Each row of a before or after table is a point. The points were changed in one or more steps. Then noise was added and the rows were shuffled. The steps act on how far a point lies along the listed directions, d1 being the first. What was done? A step turns or swaps two directions, mirrors them in a line or flattens them onto one, adds a multiple of one to another, or multiplies one. Angles are multiples of 10 degrees, from the lower direction toward the higher: turns from -170 to 170, lines from 10 to 170 but not 90. Use the fewest steps. Two steps may share a direction if one is a turn and the other turns, adds or multiplies; they go together, in the order done. Otherwise the lowest direction goes first.

Directions:
(1): 1.66	1.55
(2): -1.55	1.66
Before (14 x 2):
0.34	0.05
0.85	0.18
0.73	0.08
-0.61	0.13
-0.52	-1.04
0.46	0.22
-0.28	-0.14
-0.18	-0.35
0.37	-0.07
0.06	-0.05
-0.27	-0.13
-0.45	0.47
-0.16	-0.45
-0.09	-0.04
After (14 x 2):
0.13	0.00
-0.16	-0.03
-0.67	-0.05
-0.31	-0.01
-0.37	-0.03
-0.55	-0.06
0.35	-0.01
-0.25	0.04
0.73	0.05
-0.08	-0.01
-0.13	0.00
0.86	0.00
0.45	0.01
0.44	0.09
Steps: flatten d1 and d2 onto the line at 140 degrees

Directions:
(1): -1.20	2.63	-1.50	-2.16	0.40	0.14
(2): 3.28	0.93	-0.73	0.03	0.48	1.77
(3): 1.29	-1.70	-0.06	-2.96	-0.71	-1.28
(4): 0.74	1.00	1.88	-0.12	2.64	-1.85
(5): 0.64	1.91	1.89	0.10	-2.72	-0.69
Before (14 x 6):
-0.33	-0.57	0.19	-0.22	-0.08	-0.04
0.22	0.34	-0.06	0.00	0.14	0.19
0.40	-0.47	0.11	-0.02	0.30	-0.38
0.14	0.52	0.66	-0.01	0.19	-0.47
0.33	0.16	-0.38	0.21	0.16	0.61
0.23	-0.68	0.14	-0.25	0.47	-0.12
0.14	-0.34	0.86	0.54	-0.49	-0.35
-0.17	-0.17	-0.94	0.26	-0.21	1.07
-0.64	-0.86	0.14	0.22	-0.63	-0.14
0.85	0.01	0.86	0.01	-0.73	-0.53
-0.09	0.57	0.31	-0.05	0.03	-0.69
0.38	0.40	0.20	-0.20	-0.06	-0.03
0.90	-0.07	0.38	-0.26	0.13	-0.03
0.40	-0.32	-0.06	-0.29	0.81	-0.06
After (14 x 6):
-0.27	-0.73	-1.26	0.41	0.33	1.17
0.28	-0.54	-0.11	-0.08	0.58	-0.37
0.24	0.36	0.04	0.03	0.09	0.19
0.32	0.96	1.07	0.03	-0.38	-0.54
-0.65	-0.81	0.09	0.15	-0.63	-0.09
0.27	0.19	1.37	0.59	-1.13	-0.49
-0.37	-0.58	0.04	-0.27	0.15	0.01
0.08	0.97	0.67	0.02	-0.45	-0.85
1.01	1.03	1.58	-0.09	-1.94	-0.82
0.02	-0.87	-0.33	-0.38	1.09	0.02
0.91	0.20	0.48	-0.42	0.00	-0.04
0.31	-0.13	-0.48	0.26	0.44	0.71
0.16	-0.73	-0.57	-0.43	1.49	0.13
0.44	0.72	0.46	-0.22	-0.48	-0.13
Steps: add 0.5 times d3 to d1; multiply d5 by 2.5

Directions:
(1): 2.72	1.25	-0.14	-2.40	-0.55	-0.97	-2.40	-0.65	-0.73	0.43	-2.67	-0.95
(2): 0.27	0.87	0.49	2.67	2.78	1.22	-1.85	-2.13	-1.60	-1.60	-0.16	-0.67
(3): 1.17	0.73	0.35	1.80	-3.01	-1.95	1.57	-2.45	-1.75	-0.28	0.50	0.99
(4): -2.37	0.32	-3.11	0.08	-1.85	1.05	-2.09	-0.99	0.49	-0.91	-1.02	1.91
(5): -0.41	-1.43	-1.11	-0.42	-0.08	-2.10	-2.41	-1.03	-0.01	0.97	3.40	-1.88
Before (9 x 12):
-0.45	-0.15	-0.15	0.12	0.59	0.39	0.13	0.17	0.22	-0.01	0.27	0.29
0.58	0.16	0.43	-1.14	0.64	0.28	-0.17	0.93	0.14	0.49	-1.02	-0.40
0.07	0.08	0.38	0.26	-0.65	-0.37	0.62	-0.16	0.10	0.33	0.47	-0.09
-0.29	-0.27	-0.02	-0.15	0.43	0.22	-0.27	0.12	0.27	0.12	0.60	-0.24
0.31	-0.05	0.43	0.63	-0.27	-0.02	1.32	0.21	0.00	0.18	0.11	0.11
-0.52	-0.57	-0.43	0.53	0.51	0.29	-0.42	0.24	0.10	-0.25	0.39	-0.14
-0.44	-0.48	-0.06	0.16	-0.89	-0.39	0.99	0.18	0.27	-0.04	0.45	0.50
-0.04	-0.09	0.44	0.61	-0.29	-0.07	1.04	-0.05	-0.65	-0.15	0.32	0.21
-0.89	-0.29	-0.80	-0.14	-0.64	0.13	-0.68	-0.24	0.22	-0.03	0.09	0.38
After (9 x 12):
-0.80	-0.24	-0.76	-0.21	-1.00	-0.01	-0.29	-0.18	0.23	0.03	-0.03	0.55
-0.24	-0.23	-0.10	1.18	0.63	0.42	-0.19	-0.19	-0.32	-0.61	0.16	-0.02
-0.27	0.00	0.06	0.32	0.62	0.37	0.32	0.05	0.03	-0.12	0.15	0.31
0.50	0.21	0.26	-1.33	-0.07	0.20	0.21	0.98	0.24	0.53	-1.25	0.01
-0.10	-0.34	0.41	0.32	0.23	-0.12	0.60	0.22	-0.43	0.05	0.70	-0.28
-0.03	-0.18	0.28	-0.28	-0.78	-0.51	0.66	0.26	0.45	0.63	0.67	-0.17
-0.09	-0.04	0.25	0.17	0.18	0.18	0.17	-0.09	-0.01	-0.01	0.34	0.03
-0.54	-0.91	-0.13	-0.83	-1.34	-0.79	1.36	0.98	0.85	0.57	0.76	0.37
0.19	-0.42	0.34	0.06	-0.08	-0.16	1.11	0.69	0.38	0.55	0.49	-0.27
Steps: add 0.3 times d1 to d4; multiply d2 by 2.5; flatten d3 and d5 onto the line at 50 degrees

Directions:
(1): -1.34	2.22	1.08	-1.43	0.30	-0.88	2.58	0.06	1.18	2.30	-0.79	0.76	1.28	-2.31	0.41	2.11	-1.52	2.30	0.76	-2.54
(2): -0.62	0.63	-1.91	-1.46	3.04	2.87	-0.85	1.03	1.37	0.04	0.50	-4.49	0.37	0.05	-1.39	0.59	-0.56	0.44	0.75	-0.05
(3): 1.54	2.48	1.32	1.67	-0.42	0.37	-0.30	0.38	1.13	-1.93	-1.72	-1.24	2.49	0.57	1.47	-1.93	-0.52	3.09	-2.18	1.26
(4): 0.65	-0.06	-2.65	0.88	1.52	1.55	1.69	-0.48	1.97	0.42	2.78	2.99	0.11	-2.33	-0.57	-1.06	0.06	0.72	-1.96	1.88
Before (8 x 20):
-0.19	0.36	0.66	-0.09	-0.38	-0.17	-0.21	0.04	-0.13	-0.16	-0.82	-0.08	0.05	0.42	0.35	0.02	-0.38	0.23	-0.05	-0.19
0.27	-0.56	-0.66	0.17	0.50	0.90	-0.59	0.34	0.48	-0.25	0.44	-0.78	-0.14	0.12	-0.35	-0.07	0.14	-0.47	0.11	0.49
0.29	0.31	0.13	-0.10	0.04	-0.11	0.33	-0.15	0.14	0.11	-0.20	0.38	0.50	-0.47	0.19	0.00	0.09	0.42	-0.24	0.14
0.01	-0.50	0.87	0.24	-0.62	-0.87	0.26	-0.33	-0.63	0.02	-0.17	0.83	-0.20	0.20	-0.12	-0.13	0.08	-0.81	-0.06	0.07
-0.43	-0.91	-0.06	-0.12	-0.47	-0.64	-0.40	-0.30	-0.67	0.30	0.17	0.71	-0.69	0.22	0.16	0.35	0.28	-0.92	0.35	-0.08
0.24	-0.13	-0.28	0.44	0.15	0.49	-0.54	0.07	-0.03	-0.63	0.28	-0.40	0.04	0.05	0.05	-0.70	0.38	-0.19	0.01	0.53
-0.11	-1.05	0.63	0.68	-1.22	-1.20	0.03	-0.50	-1.10	0.24	-0.40	1.55	-1.01	0.34	0.13	-0.36	0.62	-1.27	0.34	0.14
-0.03	-0.02	-0.58	-0.05	0.34	0.35	-0.23	-0.04	-0.10	-0.37	0.16	-0.93	0.28	0.33	-0.03	-0.15	-0.04	-0.01	-0.43	0.24
After (8 x 20):
-0.19	0.29	0.97	-0.08	-0.61	-0.38	-0.39	0.03	-0.30	-0.30	-1.00	-0.32	0.07	0.80	0.45	0.00	-0.35	0.16	0.09	-0.26
-0.72	-1.55	-0.39	-0.45	-0.29	-0.55	-0.59	-0.33	-1.02	0.53	0.49	0.54	-1.25	0.30	-0.27	0.74	0.41	-1.72	0.94	-0.22
-0.24	-0.45	-0.58	-0.09	0.47	0.59	-0.37	0.05	-0.02	-0.15	0.62	-0.43	-0.27	-0.17	-0.29	-0.22	0.40	-0.60	0.45	0.18
-0.76	-2.63	-0.33	-0.11	-0.78	-0.96	-0.43	-0.52	-1.80	0.81	0.43	1.18	-2.46	0.62	-0.75	0.40	1.08	-3.24	1.45	-0.16
-0.27	-1.35	0.47	-0.08	-0.42	-0.74	-0.14	-0.32	-1.01	0.25	0.16	0.66	-0.92	0.50	-0.62	0.11	0.45	-1.85	0.50	0.05
0.59	0.39	0.13	0.16	-0.05	-0.10	0.37	-0.13	0.26	-0.08	-0.24	0.58	0.62	-0.46	0.34	-0.33	0.12	0.58	-0.57	0.44
-0.02	-0.43	-0.81	-0.27	0.89	1.02	-0.28	0.31	0.67	0.23	0.56	-0.72	-0.14	-0.26	-0.49	0.34	-0.06	-0.40	0.38	0.17
-0.14	0.05	-0.59	-0.25	0.47	0.35	0.00	-0.01	0.09	-0.14	0.15	-0.93	0.36	0.14	-0.06	0.07	-0.12	0.23	-0.38	-0.01
Steps: turn d1 and d2 by -30 degrees; add 1.5 times d1 to d3; multiply d4 by 1.6
